Each row is a point. A path goes straight from each point to the next, and from the last back to the first. The post is the endless flat space through its rows: a point in 2 columns, a line in 3, a plane in 4, and so on, so that a path can go around it. How many times does the path go around the post? Going back the other way cancels.

Post, one row:
[[11 -1]]
Path:
[[-81 -11]
 [ 23  55]
 [ 61  28]
 [ 38  25]
 [-14  36]
 [-29 -10]
 [-20 -31]
 [ 32 -20]
 [ 65  20]
 [ 34  18]
 [ -9  17]
 [-80 -31]
 [-56 -43]
 [-18  -3]
 [-15  37]
 [ 81  54]
 [ 45  -3]
 [ 10 -29]
 [-86 -59]
 [-44  -6]
 [-53 -44]
 [ 20 -51]
 [ 62  10]
 [ 55  16]
 [ 56  -2]
 [  1 -23]
 [-84 -37]
 [ -4 -30]
 [ 42  -9]
 [ 91  23]
 [ 52  -4]
 [ 26 -26]
 [-59 -52]]
Times around: 0

Post:
[[-31 -13 -24 -77  -7 -47]
 [-12  13  29  28 -64  35]
 [  3 -10  31  90   9 -55]
 [-17   4 -24  20  -3 -53]
 [-22 -29 -17   6   1 -10]]
Path, 31 rows:
[[   4  -32   -9  -10   39  -37]
 [ -16   -1   15    9    3  -49]
 [ -48   25  -45    2   -8  -72]
 [ -40  -69  -22   17   32  -71]
 [ -13  -13  -36   58   11  -73]
 [  10   -5 -102  102   16   -1]
 [   9  -11   11   17   43  -13]
 [  11   39  -10    3   -9  -15]
 [  20    7  -27   16  -20    2]
 [ -18   -1  -31   41  -40  -19]
 [   6  -20  -27  -20  -44    7]
 [  33   41   30   36  -76  111]
 [  -6   15   24   27   19  -19]
 [ -35    0   -7   41   17  -56]
 [ -33   23   10   52  -53  -39]
 [ -41  -29  -23  119  -34  -21]
 [ -36  -21   36   73   14  -79]
 [ -13  -39   43   45    5  -51]
 [ -14  -40  -34   18  -11  -45]
 [  20   47  -25   99  -83   64]
 [  15    8  -60   60   21   29]
 [  27   50   33  -23  -61  -26]
 [  23  -85  -19    4   73  -52]
 [  13   40   46   38  -78   78]
 [ -38  -41   -3   15   16   51]
 [ -41  -44   -3   90   24  -19]
 [  -8   27   14  106  -25  -12]
 [ -35   20  -27  100  -67   89]
 [ -36  -19    3   90   -7  -32]
 [ -10  -28   32   89  -38  -24]
 [  -8  -49  -82   61   15   51]]
Times around: 3

Post, 10 rows:
[[ -9  29  -9  15  45  21  11  97  19   3 -24]
 [ 71  68 -34   0 -22 -42  32  -6  33 -49 -30]
 [ -8  30  16  14  31 -80  12  -7  10  -5   7]
 [-27  19  16 -39 -53   2  25  26   4 -34 -22]
 [ 16  15 100  71  24 -22 -16  -8  19 -22  89]
 [ 18  23  21  14 -23  22  37  18  14  40 -29]
 [ 28  -7  32  -2 -33  10 -10   9   9 -40 -32]
 [-28  25  -9  11 -12   8  18  11  36   9 -19]
 [ 23 -25  -9  14 -19 -20  40   9  26  31  25]
 [ -4  30  -3 -32 -33  19  20 -11   4  -6   1]]
Path (30 x 11):
[[   7  -49    7  -13  -23  -25    7   -1   47  -93  -40]
 [  20  -47  -14   11   -6  -53   12    4   44   20    0]
 [  49  -79  -20   25   13 -103   -3   82   23  -13    6]
 [ -29   48  -16  -16  -26  -89    5   40  -29   -9  -47]
 [  29   67   19   12  -44    2    3   12  -11  -71   11]
 [  54  -14   -5  -32    8  -86    6   62  -51   31   19]
 [  11  -24   23  -16  -13  -14  -27   62   40  -52  -88]
 [ -25    6    8    9   -5   14   22  -25   72    0    9]
 [ -46  -36  -72    0    1  -15   52   25   64  -13  -29]
 [  -4   26  -13  -14 -101  -28   40   10   56 -121   -7]
 [  25   -8   27   -9   31  -35   39    4   22  -45  -23]
 [  42  -63   30  -24  -22   -9    4   29   43  -63  -10]
 [  25   63   59   43  -42   20    5   26   19   80  -54]
 [  25   49   18   20  -89  -57    2  -42  -16   -3  -72]
 [ -24    0    7   19   10   35    3   59   16  -13   -2]
 [  -3   -4  -57   -5   -3  -79   40  -66   40    0   20]
 [  -3  -50   31   65   61   18   15   81   84   24   -2]
 [  35  -14   56   21  -22    6   32   72   60  -14   -1]
 [ -14   50    2  -44   41   12    6   -3   -8  -38   82]
 [  20   10   42   46   22  -23  -19  -54   23  -32  -12]
 [  11   14  -27   29   33  -75   11  -25    3   17   43]
 [  78   -2   45   51  -21   -1  -25  -10  -18   84   24]
 [ -22  -12  -32   20   22  -31  -45   -3   22  -14  -34]
 [  30   24    7   35  -38   14   23   21   28  -45    1]
 [  20   11   13   25  -23    8   55   -5   49  -17  -68]
 [ -66  -46  -43  -11    0  -46   -1   39   72  -42  -69]
 [ -48   60    8  -40  -44  -28  -24   11   22  -77  -36]
 [  53  -12   21  -33  -78  -24    2   24  -45   45  -75]
 [  32   86   68    1  -44  -67    6  -10  -30  -96   37]
 [  19    7  -31  -33  -72   66   37   18   21  -40  -10]]
Times around: 2

Post (17 x 18):
[[-27  44 -14 -25 -32   6  -5  -4   4   0 -20  20 -17 -40 -40 -20  37 -24]
 [ -1   6  42   8   3  -4 -23   4   4   0   6 -14 -14  15 -28 -36 -23   6]
 [ 27  -8   4   3 -18  13  -9   3  13   9 -47  15  24  13  35  33 -45  21]
 [ 34  15  13   6   8  -3 -41   2  11  10  22  13 -17  24  -9 -50 -13  -5]
 [ 15  33  -1 -22  20 -27 -42 -50  36  14  27 -68  24  68  32 -13 -71  -6]
 [  3  38 -25   6  11  -1 -11 -36  52 -23  36 -53  56  26  25   9 -68  11]
 [-14  -7   2 -14  50 -11 -11  12  24  14 -33  30  46  -3   1  29 -20  34]
 [-11  11   0  16  17   6 -31 -21 -10  16  17   1   4  37 -16 -21 -12 -43]
 [-17  -8  -4 -25 -37 -11  26 -24  33 -25 -11  29 -19 -36 -11  43   0  -6]
 [ 17  21  34   6   6 -16  -8   0 -26  13  -9  19  -6 -11  -7 -39   3 -43]
 [-18   7  26  15  12 -10 -33   0 -15  13  -9  37 -24 -26  -6 -21  35  18]
 [ -7   7 -17 -30  -1  23  -8  -4  -4   4 -21  25  -7 -47   3  30 -23  15]
 [ 10  -6 -16  -4 -43 -19  46   8 -35  -5 -26  12 -12 -40 -40  23  32  15]
 [-12 -22  -4  -8 -22  -5   9  10   3  13  -1  -2   0 -23 -12 -31  24 -13]
 [  3  -9 -18 -26 -29   7 -10 -38 -12  -9 -11  18  24 -37 -44  -3  10 -10]
 [  8  -8 -19 -18   1  16  25 -18   8 -22 -47  16  -2 -29   0  14   5  10]
 [ 22  33  16 -33  12  22 -28 -33  43 -11  40 -44  27  57  25  24 -27  10]]
Path:
[[  24  -37  -40    0  -10   -6   21  -15   -4   19  -25   17   42   15
    -9   -1  -32    9]
 [  21  -56   20   -3    5   19   10  -28  -17   13   27   12  -23    8
   -10   16   56    7]
 [  39   11   48  -19  -18   15  -28    6   27  -21   31   16  -35  -51
    11   10   17   42]
 [ -19   15  -39  -40 -121    7   32    4   26  -22  -11   -9  -49  -82
   -24  -35   48  -70]
 [ -40  -48  -24   -1   37  -19  -11    2    0   -1   12   38   34  -11
   -31    1   -2   31]
 [  -3   39   35    5   -5   52    8  -19  -70   -2  -18    7    6   -3
   -13  -27  -18  -36]
 [  -2  -31   31   27  -27   44  -23    9  -45  -12  -21   14  -47    5
   -35  -41    7   20]
 [  47  -27  -16   -7   -7  -11   -2   -6    1    1  -55   50   36   -1
    13    5  -27  -22]
 [  -1  -70  -15   10  -45  -13   -4    5  -15   24  -22   -6   -8   59
   -10   -8   35  -37]
 [   3   -2   28   17   69  -12  -18   14  -38   46  -83  -20   26   56
    47  -22  -78   -3]
 [ -28    4    3   45   70  -15   24   21  -21   30  -47   23   28   56
    60   40  -21    6]
 [ -14   37  -18   16   14   13  -10   -8  -54  -31   -3   18   63  -41
   -31  -17  -38  -56]
 [  34  -28   11   -7    3  -14   -3  -26  -15    6  -46   44   57  -13
   -30   20  -25  -56]
 [   0  -35    6   28  -20    5   43   24   -5  -11   40  -46  -21  -56
    16   -5   -5   43]
 [  22    4    4   20  -24    4   -3  -11  -42    7    7   -7  -49  -16
    -9  -22  -55    9]
 [  -3   -2   11   -4   -9   -6   -2    8   36   12   17    0  -21  -16
   -27  -13  -18   25]
 [  16  -21   36   -1   58  -37  -14  -16  -30   22   -4   -8    5  -48
    -1   25  -25   37]
 [  23   -7   57   14  -24  -34   10   32   40  -43   19    3  -17  -27
    26  -10    0   13]
 [ -25  -10   27  -23   19   -8  -52   11    5   32   -5   14   62   44
    -1   22  -20   20]
 [   1   35   14  -23  -27  -17  -37  -45   34  -43    5   -9  -59  -18
    10   -9    8  -27]
 [ -48   43    5  -41   49    5  -57   -9   48    0   15  -30  -27  -55
   -25  -24   16    5]
 [  12  -22    9  -10   -9   -2   -6  -43   25   20  -14   11   38    6
    19   14   -6  -24]
 [  -6  -16  -16   23   10   -9    9  -20   42  -15   -6  -22  -43  -54
    -3  -15  -20   10]
 [ -36    8   13  -30  -16   57  -42  -57   -3  -26    6   12  -31   -6
   -10   27   26  -51]
 [ -58   17   29  -15    0  -46   -3  -11    4  -12  -24   -3   42  -25
   -27    7   -9    4]
 [  20   18  -10  -18   59  -30  -28   -4   23   14  -40   22   61    4
    -2  -26  -45  -32]
 [  16   17   -8  -16  -26   -1  -17  -41   66  -31   26  -15   -8  -32
   -25   19  -47  -18]
 [ -26  -27   -1  -31  -11   56    8  -35   33    4  -18    8   21   24
   -22  -14   34  -50]]
Times around: 0

Post, 17 rows:
[[  4  12  13  -6 -38   6 -24  33  -9  17  -3  -3  26   9   8  -3  11  -1]
 [ -9 -28 -26   4 -45  -3   6   8 -18  24 -11  24  -3  21  16 -15 -65 -41]
 [-13   3  46  -4 -22   3  -4 -15 -12  10  -9 -50  65  28  22  23  26  16]
 [ -3 -10  -2  28  29  64 -30 -26  40 -16 -19  -9  23  19   6 -47 -20 -16]
 [ 21  -8   9 -31  34   1 -36  10  -9   3 -10 -19 -47 -18 -23   7 -59  12]
 [ 49  20  26  25   4  44  21   1  37  39  -1   0 -39  -8  58 -39  24  -1]
 [-58   3  12  13  27 -15 -30   0 -36 -47  40   7  21  26   2  11  15  46]
 [  1 -76 -18  38 -33  -4  -3 -13  11  54  13   0 -16  -8 -10   9  23 -10]
 [ -9 -51  31  57  36 -59 -56   2 -36 -12  26  -4   2  23 -42  54   1   8]
 [-37 -12  -7 -14 -16 -40  24  41 -29 -24 -20 -20  10  15 -19  24 -19  33]
 [ 25  -3 -21  -3  35 -17  -2 -33 -15 -18  17  -1 -17  -8 -14 -45 -40 -41]
 [ 13  29 -12  18 -18  13  -5  13  11  -4 -13 -20 -11 -12  32 -11 -23  -7]
 [ 26  -3  -6  10  12  -6 -29   7 -33  45  10 -32  17  -5 -19  51 -16  32]
 [ 14 -12 -15 -35 -29  18 -23  37 -49 -48 -14  19 -13  24  -1  30 -15   7]
 [ 24 -37  14  29 -17 -12  -1  -3 -22  -5  -1   5   9 -18 -13 -22 -47   0]
 [  5  25  19   3 -10  38  19  14  44  15  -1   8 -16  -8  11   4  -1   0]
 [ 25 -13  21  30   7  22 -32  38 -12 -18  29  -9  12  -4  34   0  -6 -32]]
Path, 24 rows:
[[ 12  37 -16 -31  -1   8 -19  46  43   8 -44 -34 -20 -21  25 -11  -5  33]
 [ 21 -60   9  45  10   3   2 -43  13 -19  11   4  20  13 -30 -63 -35 -18]
 [ 14 -41   6  14  -3  56  -9 -47  12  -6   7 -53  16  -7  25 -44  23 -12]
 [ 12 -31   1  -5 -70 -26  19  27  16  21 -35  38 -52 -14 -57  23 -27 -85]
 [ 20 -30  -7  31  15  18 -47  -1 -77  -7 -17 -28  34  29  11  -6  -2  33]
 [-15  -6   9  18 -14 -39  19  46  -3 -32   9   8 -25   9 -19  27 -72 -27]
 [ 34 -30  29  33 -21 -54 -26  14 -34 -43  32 -33   5   1   6  60  -4 -23]
 [ -4   1  12  10  26 -48  26 -39 -34  21  40  19 -38  25 -25 -31  66  17]
 [-29  -2   0   3 -39  20  -3  13 -38 -40 -18  19  13  27  31 -26 -17 -40]
 [ 15 -33   5  -4 -15 -23  14  35   2 -10  14  36 -41 -34 -33  18 -14 -11]
 [ 48  34 -38  57   2  23  -9  23  12   3  38  21   2 -12  46  18 -57 -31]
 [-14  11   7  37 -18  22  -7 -20  17  22 -28   6  -1  47 -33  14   6  45]
 [-36 -17  26  21  45 -39   4   7 -14  -4   4 -54  17  -7 -19 -47  -8 -19]
 [-17  -9 -22 -13 -81 -29   9  65  -2 -12  -7  18 -12 -13  35  57  13 -47]
 [ -6 -94 109   3  26 -42 -13  22  34 -12 -49  33 -13  35 -36  26 -62 -10]
 [ 13 -48  16  70  25  22 -69  30 -20   0  35  20 -11 -29 -14  62  -5  26]
 [  3  18 -34  41  14  28 -35  66 -30 -11  20 -10 -39 -11  29 -14 -48 -18]
 [ 24  -5  23 -11  15  46 -27  13   3  16  28 -95  53 -38 -10   2 -41  15]
 [ 13 -26   4  38   3 -45 -32  49   2  13  53   3 -23  11  -5 121   9 -63]
 [ -5  14   7 -46 -25 -65  -7 -22 -18 -64 -24  26 -38   4   7  13 -33 -56]
 [  1   2 -30  12 -63   1  19 -10   3  24   4   7  26 -38  -7 -28 -40  23]
 [ 22 -48  22  40   0  -8  11  -1 -26 -24  12  39 -19  33 -12 -10  -9 -14]
 [-19  -2 -31  42  12  53  -1 -38 -12 -14  29   4  51  12  21 -52  12  10]
 [  2 -11  65  20 -48   2   5 -15  -5   3 -59  21   1  26  42 -13 -16  17]]
Times around: 2

Post:
[[ -33  -16    3   41   -3   52   47  -84   11   -8   26   12  -44   38
    23   25   40   15]
 [   9  -13   34  -23   27  -45  -40    1    6   30    1  -53   12  -20
    11  -19   -3  -10]
 [  35  -14    7  -28  -36  -13  -21   17   -1   10   58   26   18  -13
     5   15   31  -16]
 [ -60  -43    7   25  -12   -6    6  -58  -33    5   23   51  -10   17
    -2  -38    5   36]
 [   4  -16  -16   53  -37   43   18   69  -36   -7    0   10   19   19
    12   18   51  -46]
 [  35    7   -1  -46    3    3  -49  -13    1   -7  -10  -22   32  -33
   -33  -17  -41   17]
 [  -6  -23   11   -3    5   18  -58   19  -32   23  -12   23   59  -43
   -41   17   64  -33]
 [ -26  -49  -30   39   22   17   19  -46  -24   -8   23    7  -29  -43
    28   22   -4  -10]
 [  46  -36   22   33    3   18    6   26  -14    6  -11   65  -26    1
    30    8   29  -68]
 [  36   45   -6   -4   26  -16 -100  -21  -11   20   -3  -20  -18  -25
    15   13  -26   50]
 [ -45  -28  -26   32   23   21   25  -14   31    8   23   36  -85    8
    19    2    8   -2]
 [ -35  -52  -14   18  -13   80    3  -68   -8   16   60   10  -50   50
    18  -12   15    1]
 [  25  -31   21  -42   -3   -5  -70   19   -1   44  -34   -1   -7  -28
    27   30  -24   33]
 [  24    8  -35  -42   37  -18  -13  -33  -19   36  -21   -4  -19   19
    -1    3  -22   21]
 [ -43  -26  -23   61  -21   42   37  -70   12   26   27   45   -6   39
    72    2   -5    3]
 [   2  -37   -6   12  -23   -8  -29   20  -11  -14  -31   29  -36   10
    47   38   36  -89]
 [  -4   15   12  -62   60   -4  -43   -7  -15   -7   -9    2   14    0
    34    0  -29   22]]
Path, 30 rows:
[[ -19    2   21   53   37  113   37  -45  -31  -19   36  -57   27   11
   -58   12   65  -49]
 [  24  -70   14  -20  -32  -82  -32    8   -2   33   24    0  -10   41
    -1  -33   -1 -109]
 [ -38    2  -21   34  -12    4   -8  -42    2    9   31   21   36   -4
    32   45   41   67]
 [  -7  -10  -45  -23  -15   13  -37  -10  -28  -52   28   30    1   23
    27  -20   16  -42]
 [ -65  -33   11   14  -15  -47  -42  -11  -80   32  -26    7   96  -47
   -47  -37   48   -9]
 [  61  -36   10  -42  -78   64  -31   40   15   17   29  -18   32  -38
    22   46  -20  -37]
 [ -62  -49   70  -22   89  -20  -57  -26    3   11  -18  -39  -36  -13
    13   13   -4  -17]
 [ -31  -16   35   73    0   22  -21  -14   16   34   28   26   47   25
    19  -18   48   13]
 [  11  -33  -50   -4   21   39   29  -36    8    9  -70   59   40  -18
    64   65    3  -38]
 [  12  -23   16  -18    9  -29  -14  -23   19  -33  -38   51  -87  -27
     0   -2   25    8]
 [  35  -13   16  -31    7   -4  -77    5  -12   21   -7   29  -62  -50
    54   77   20  -12]
 [-121  -75   -1   70   11  -31   19  -30  -28   21  -68  -16  -37   10
   -29  -70   19  -55]
 [ -87  -71   42  -27   32   39  -73  -16  -31   -2  -41   39   14   -9
    -4   -4   -4  -39]
 [  21  -15   18  -17    0   55  -59   18   -6    9   26   41  -29   63
    50   63   51  -20]
 [  11   11   -7   26    1   44  -93   13  -30   47   57   14  -34   18
   -39   14   81   60]
 [  -4    6  -24  -30   -4    1  -35    8    9  -21  -21   -6  -24   -6
   -11  -26    8   27]
 [   9   -1   43    8  -44  -22  -34   49   12   61    6    9   18    1
    51  -10   39   13]
 [ -31  -34    2    5   12   81  -17  -37  -54   13   14    7   57  -40
   -16   -4   -2  -14]
 [ -39    1   57  -26  -19  -31   11  -93   26  -12   35    9   20   69
    54   24    4  -24]
 [ -32  -79    0   49   40    7  -19  -15  -61    3    4   -6   85  -41
    17    3  -17  -46]
 [   7   16  -60   40   71   10   49   27    5  -17   44   24  -20   12
    30   -4   20   18]
 [  -5  -16  -44   50    5   10   -5  -10   14   49  -50  -28  -95   34
     6  -22   -7   -2]
 [ -25  -53   20   40  -20   25  -35   40  -53   49   -7   51   16   -8
    67  -12   17   -7]
 [ -32   26   -7  -26   -9  -46   12   24   -6   48   28  -11  -23   39
    40  -22   -4   23]
 [  14  -36   53    9   -2  -14  -25  -87  -42   41  -17    9   15   10
    23  -11  -37    8]
 [ -23  -34   17   66   69  -83  -50  -23  -21   54  -41   51  -60   33
    -1  -14   31   19]
 [ -49  -32  -45   18   42    8  -40   -2    6   52  -35   23  -19   13
    18  -21  -20   38]
 [  68  -41  -72   35   50   57   68  -45   30   99  -40   49  -93   18
    96   91   -2  -22]
 [ -32   42  -27   -2   -9  -22  -35  -84    6  -24   17   22  -28  -14
   -34   -8   59   33]
 [ -59  -14   42  -10   23  -24   13   57   -9   -6   -9   59  -35    9
    54  -47  -11  -35]]
Times around: 5

Post, 17 rows:
[[  -6  -42   76  -15   25  -20   10   -2  -58  -38   -4  -38    7  -38
    23   19   -5    1]
 [  -8  -26  -54  -29   12  -21  -29   17  -31  -38   64   -3   -5  -30
     9    5   26   19]
 [  25   -9  -82   43   27    3   -8  -21    5  -23  -16   -5   17   29
    -7   -6   28  -13]
 [  70  -57  -46  -16   29   21   -9    2  -30   -7   57   19   51  -44
    41   -8  -12   42]
 [ -20   48   90  -24   28   23   32  -22  -26   15  -29    9   -1   28
   -17  -15   -5  -49]
 [   1  107  -63   52    3   39   89    6   29   -1 -103  -15   23    6
   -69   49    1  -51]
 [ -16   -3   73  -34    5  -59   37  -26  -27  -14    8    3   26  -12
   -24  -28    0  -54]
 [   3  -57  -81   -3   25   23  -29   -4   29  -41   65  -30   34  -15
   -20   20   16   18]
 [   1   57    3   25  -24   22  121  -32    8  -14  -51   52  -10   47
   -60   47  -23  -39]
 [  -1  -27  -37  -11   19  -14  -36   34   26  -59   23    9   25   -4
    18  -13  -13   13]
 [   3  -13   82  -20  -10  -20  -50  -43  -63  -22   -6  -34    3  -28
   -42   14  -36  -12]
 [ -15  -58  -36  -29   18   -2    5  -41   -8  -36   -1    5  -27  -62
    10  -11  -50   30]
 [   5  -21  -58   23    2  -14  -20  -19   35   10   31   -6    0  -29
     8   15    2   64]
 [  49   82   16   -5   23    6   41  -30   19    7  -73  -11  -10   -2
   -43   59    6  -70]
 [   4   25   59  -18  -43  -10   28  -21  -19   14  -13  -31    2   16
    17    2  -26  -70]
 [ -31   -7  -67   51   18  -18  -12    7    6  -15   55    1   10   -1
    25   31  -28  -21]
 [  30   45  -70   52    5   11    1  -48   19  -55   68   -6   40  -11
    48   -4   -1   35]]
Path (25 x 18):
[[  44   39  -23  -21   21   18  -87  -32   24   54  -29   31  -62   10
   -38   -6   59  -13]
 [  14   78  -16   30   37  -19  -38   42   50  -80  -15    4   74   10
   -11   -6   95  -56]
 [ -10   12   12  -52   24    8   50  -53   10  -95  -45   61    9    7
   -26  -21  -17   17]
 [  70    9  -17   21  -23    5   -2  -55   10   80    0   -3   36   17
    -1   21   10   -9]
 [ -23   -6  -40    0  -38   -2   32  -66    6  -62   63   16   -2  -26
   -32    4   27  -25]
 [ -24   -1   33   24  -61  -26   39  -69  -20  -75   -1    1    8  -53
     6  -25  -35   -1]
 [-111   21   26   20  -10    1   24  -22   22  -11  -27   -9   11   -8
     1  -25  -93  -34]
 [ -42  113  -43   66   34   44  -14  -36   13   51  -33  -67   24   50
    13   14    4  -45]
 [  42   27   -9    6   36   28   11  -48    6  -60   -3  -30    8  -24
    35   11  -47    6]
 [ -40   16  -92  -31   -7  -13  -17   35    7  -59   28  -36   16  -32
     6   57  -33   18]
 [ -29  -37   54    4   20  -15   34   34  -71  -34   48   21   33   35
    62    0   -4  -52]
 [ -36  -27   24   41   21   27   67    0  -25    6    9  -18   30   -6
   -35   32  -19  -63]
 [ -22  -34  -32   20   33   -2   50   36   -4  -20   20   21   76   14
    -1  -59  -13   -9]
 [ -11  -63   15  -67   -5  -25   53   -3    9  -59  -91   50  -50   59
   -74   12  -68  -19]
 [ -26   46   20   32   -8   59  -35   25    7  -46  -21  -54   80    8
     8   36  -31    1]
 [  -8   35   44    5   13   -9  -24   -1  -17  -26   25   13   28  -13
   -75   55   14  -66]
 [   1    0   -2   25   21   32  -16  -43  -42  -35   17   -1  -18  -57
   -30   73    0   47]
 [ -43   70  -26   23  -19  -31  -16   32  -17   20   -1   19    7   -2
    36   20   13  -13]
 [  61   79   68  -47   25   62   68  -42  -61  -27  -60   35    5  -66
   -60   21   -5    4]
 [  45   21   26  -22    7   10   -6  -70   11  -80  -64    6   24  -39
   -15   -1  -33   -3]
 [ -87   12  -53   28  -20 -118    8    2   48  -91  -13  -26  -34    4
    19   47  -26  -47]
 [  29   27    0    1   30  -13   -8   27    8   -2  -17  -50   11    6
   -27    5    3    5]
 [  65  -20   -9  -15   36   15  -24  -65  -40  -31   26  -11   -9  -85
   -23  -22  -25   -5]
 [ -24   27  -56   -3   49   -4  -83   42   60  -24   -1  -19    7  -39
   -13   12   31   -4]
 [   0   30   -4   39  -31  -37   14  -94   25  -26   -3   21  -23  -35
    20   13    4   58]]
Times around: 0
